Each row of a before or after table is a point. The points were changed in one or more steps. Then noise was added and the rows were shuffled. The steps act on how far a point lies along the listed directions, d1 being the first. Write out the steps. A step turns or swaps two directions, mirrors them in a line or flattens them onto one, adds a multiple of one to another, or multiplies one. Angles are multiples of 10 degrees, from the lower direction toward the higher: turns from -170 to 170, lines from 10 to 170 but not 90. Use the fewest steps. Two steps may share a direction if one is a turn and the other turns, adds or multiplies; they go together, in the order done. Otherwise the lowest direction goes first.
(in the rows, 128 means zero)

Directions:
(1): [ 86 108 155]
(2): [108 108  82]
Before (14 x 3)
[[134 128 153]
 [120 116 137]
 [102 107 132]
 [170 162 191]
 [ 96  97 133]
 [163 176 155]
 [112 131 147]
 [ 82 109 145]
 [107 124 132]
 [135 139 108]
 [ 72  92 145]
 [153 141 195]
 [180 177 197]
 [ 98 113 128]]
After (14 x 3)
[[106 125  67]
 [179 159 158]
 [154 140 151]
 [145 125 132]
 [147 144 119]
 [164 135 152]
 [107 126 133]
 [168 161 137]
 [157 119  60]
 [146 125 102]
 [131 114  46]
 [127 112  30]
 [146 145 151]
 [145 147 134]]
Steps: turn d1 and d2 by -140 degrees

Directions:
(1): [117  74  99 134]
(2): [161 146  87 156]
(3): [ 88 140 132 174]
(4): [160 105 165 158]
Before (9 x 4)
[[ 82 146 105 117]
 [130 131 108 155]
 [128 129 130 148]
 [180 109  78   7]
 [139 161 134 158]
 [115 124 122 153]
 [118 122 151 137]
 [129 118 125 153]
 [110 146 138 138]]
After (9 x 4)
[[151 168 148 159]
 [134 142 156 132]
 [138 104 121 148]
 [ 90 132 134 159]
 [141 125 135 148]
 [ 61 151  30  47]
 [131 126 113 167]
 [144 124 151 116]
 [132 107 130 155]]
Steps: multiply d1 by 1.6; turn d3 and d4 by 60 degrees; add 0.7 times d2 to d3

Directions:
(1): [102 121 192 100 155 147 158 141]
(2): [161 140 162 175 159 112 100 162]
Before (9 x 8)
[[132 143 209 190 190 120 126 158]
 [114 144  98 108 127 126 116 108]
 [130 137 125 119 134 137 130 115]
 [148 126 167 128 148 126 122 132]
 [178 170 172 186 149 105 102 160]
 [118 114  68  80  98 148 135  84]
 [106 123  75  86  80 136 149 108]
 [150 140 143 179 155 107 112 179]
 [188 143 109 179 150 111  77 165]]
After (9 x 8)
[[106 140 112 102 131 128 123 108]
 [161 140 109 185 135 101 101 168]
 [159 128 154 141 138 120 115 135]
 [ 99 107 101  62 111 161 153  90]
 [132 140 133 120 138 141 132 116]
 [187 170 125 191 122  97  90 145]
 [184 139  67 171 127 107  79 146]
 [155 148 169 216 180 102 104 161]
 [ 96 117 105  72  99 148 166 111]]
Steps: turn d1 and d2 by 30 degrees

Directions:
(1): [ 91 132 125  85 133 179 177 111 140]
(2): [176 116 158  89  84 152 103 109 146]
(3): [166 155 127 158 161 143 141  63 123]
(4): [131 124 171 113 140  68 168 118 164]
Before (10 x 9)
[[132 104 138 126 107 140 109 133 145]
 [125 119 122 120 116 142 113 141 134]
 [119 120 102 161 123 128  79 156  91]
 [165 126 178  99 119 117 137 105 158]
 [156 129 131 135 150 107 137 108 126]
 [153 126 118 152 126 123  84 143 105]
 [160 128 107 162 135 116 102 108 103]
 [141 130 135 136 126 100 105 105 132]
 [158 136 136 139 125 125 120  79 128]
 [140 120 135 136 119 113  92 160 115]]
After (10 x 9)
[[171 125  88 188 114 137  28 163  73]
 [155 116 126 159 111 102  57 170 101]
 [140 127  51 205 112 178   7 167  41]
 [150 109 227  65 118  45 179 122 204]
 [119 116 107 121 108 164  99 148 118]
 [178 131  87 193 130 123  58 120  79]
 [125 100 134 121  97 143  97 149 140]
 [156 129 142 142 116 107 118  92 131]
 [166 126 152 137 154  74 149 108 142]
 [148 126 149 146 126  63  98 111 139]]
Steps: multiply d1 by 2; add -0.7 times d2 to d3; multiply d4 by 3

Directions:
(1): [135  44 138 167 121 105  90 107 124 127 108 119]
(2): [105  91  96  80 133 130 163 149  93 167  87 112]
(3): [130 146 120 152 102 121 129 121  83 129  90 208]
(4): [108  95 154  67 123 162 121  92 146 109 147 174]
(5): [127 126  52 143 174 168  95 115 146 134 128 144]
(6): [110 127 157 157 170 119 165  95 144 195 143 148]
Before (14 x 12)
[[141 118  84 176 160 122 121 109 121 150 127 166]
 [111  86 146 121 137 117 146 122 130 137 134  97]
 [ 98 141 152 124 136 116 128 124 153 154 149 102]
 [135 109 112 144 141 121 145 121 123 122 107  99]
 [126 112  79 136 149 121 121 134 122 145 122  78]
 [204 158  84 153 103 127  18 149 169  11 134  94]
 [114 138 218 112  96 105 164 155 113 126 139  82]
 [123 119 102 114 169 152 143 142 163 158 115 102]
 [129 122  89 150 148 133 122 131 124 130 120 121]
 [136 109 117 139 163 144 103 127 134 145 124  83]
 [115 112  70 155 178 133 123 147 124 163 123 115]
 [146 159 188 167  72 109 131  99  85 114  99 210]
 [115 153  74 159 139 148 138 110  97 145  96 188]
 [138  98  89 118 122 167 108 120 142 129 131 117]]
After (14 x 12)
[[111 132 119 151 104 108  93 127 110 133  99 144]
 [151 173 102 215 132 128  96 153 110 118 113 119]
 [112  78 156  79 119 143 132 115 162 107 157  73]
 [126 125 131 172 137 124 122  99 127 126 130 167]
 [133 111 160 118  97 136 115 121 133 106 104 185]
 [120 139 176 116  98 109 138  99 117 120 140 166]
 [115  91 200 110 108 110 135 118 117 113 147 162]
 [127 129 176 119 117 131 127 111  97 145 110 167]
 [123  71 161  94 128 107 154 114 132 146 150 110]
 [123 130 131 100 105 163 145 106 129 145 136 165]
 [115 106 165 107 122 122 147 119 120 120 135 141]
 [145 126 104 142 168 137 128 142 163 158 145   6]
 [131 139 157 143 129 125 156 104 131 106 124 146]
 [119 222 112  25 132 115 234 176  86 191  87 131]]
Steps: swap d1 and d6; turn d4 and d5 by 110 degrees; turn d2 and d4 by 150 degrees; multiply d3 by -1

Directions:
(1): [110 157 155 113  51 116 126  71 126 141 173 112 144 165 137 168 141 139]
(2): [181 159 127 168 123 121 177 146 136  86 190 160  81 130 128 132 140 121]
(3): [ 71 166 159 191 155  83 135 101 114 133 126 137 132  90 112 103 137 166]
(4): [124 177 142 144 139 133  95 157 176 132 135 158 193 143 155 114 157  73]
(5): [ 92 165  66  88 107 102 171 141 111 139 127 134 130  67 150 144 127  92]
(6): [152 128 135 131  68 158  94 139 127 143 107 163 119  70  77 123 182 140]
Before (10 x 18)
[[129 123 160 164 104 133  84 118 107 149 102 138  98  71  66 134 172 179]
 [100 116 114 129 132 108 172  91 110 136 116  96 126 131 129 138  96 146]
 [164  91 152 114  37 179  99 109 112 140 113 138 102 143  53 156 171 184]
 [103 105 145 169 148 125 138  76  99 135 124 103  86 165 122  94  96 176]
 [185 136 165 210 180 103 146 159 135 103 125 160  91 102  87  92 136 171]
 [148  95 128 103 117 145 161  92  94 124 178  96 104 183 131 168  81 143]
 [127 162 195 196 143 126  97 113 179 112 139 136 160 155 152 117 121 141]
 [113 176 130 174 185 100 162 161 146  86 163 149 113 101 127 109 131 110]
 [174  82 122  93 116 153 114 128 104 135 102 105 104 134 120 138 111 125]
 [119 185 161 164 104 100 126 109 157 105 187 154 153 130 128 131 169 112]]
After (10 x 18)
[[137 125 117 174 175 119 133 164 108 120 103 147  75  53  91 116 143 150]
 [166  91 149 118 108 156 149  89  99 119 183 102  98 193 119 166  91 154]
 [ 95 115 137 151 221  80 136 136 121 140  75 104 148 118 134 100  81 156]
 [191  71 146 108 116 164  99 125 109 128 107 107  97 151 109 134 120 139]
 [ 94 123 137 152 104 123 141  68  94 146 132 109  90 143 116 108 115 172]
 [107 133 117 125  84 111 171  84 107 141 129 111 120 111 113 149 122 149]
 [218  73 132 167 151 177 147 175 125  85 124 160  53 150  66 116 137 168]
 [ 35 169 112 119 187  82 142 131 133 127 123 104 163 113 155 124 102 103]
 [117 174 177 185 138 117 108 119 175 115 138 138 160 136 157 123 119 132]
 [110 181 130 162 166  87 160 138 155  89 177 150 144 123 155 118 137  91]]
Steps: turn d2 and d6 by -70 degrees; turn d1 and d2 by 70 degrees; add 0.7 times d3 to d5
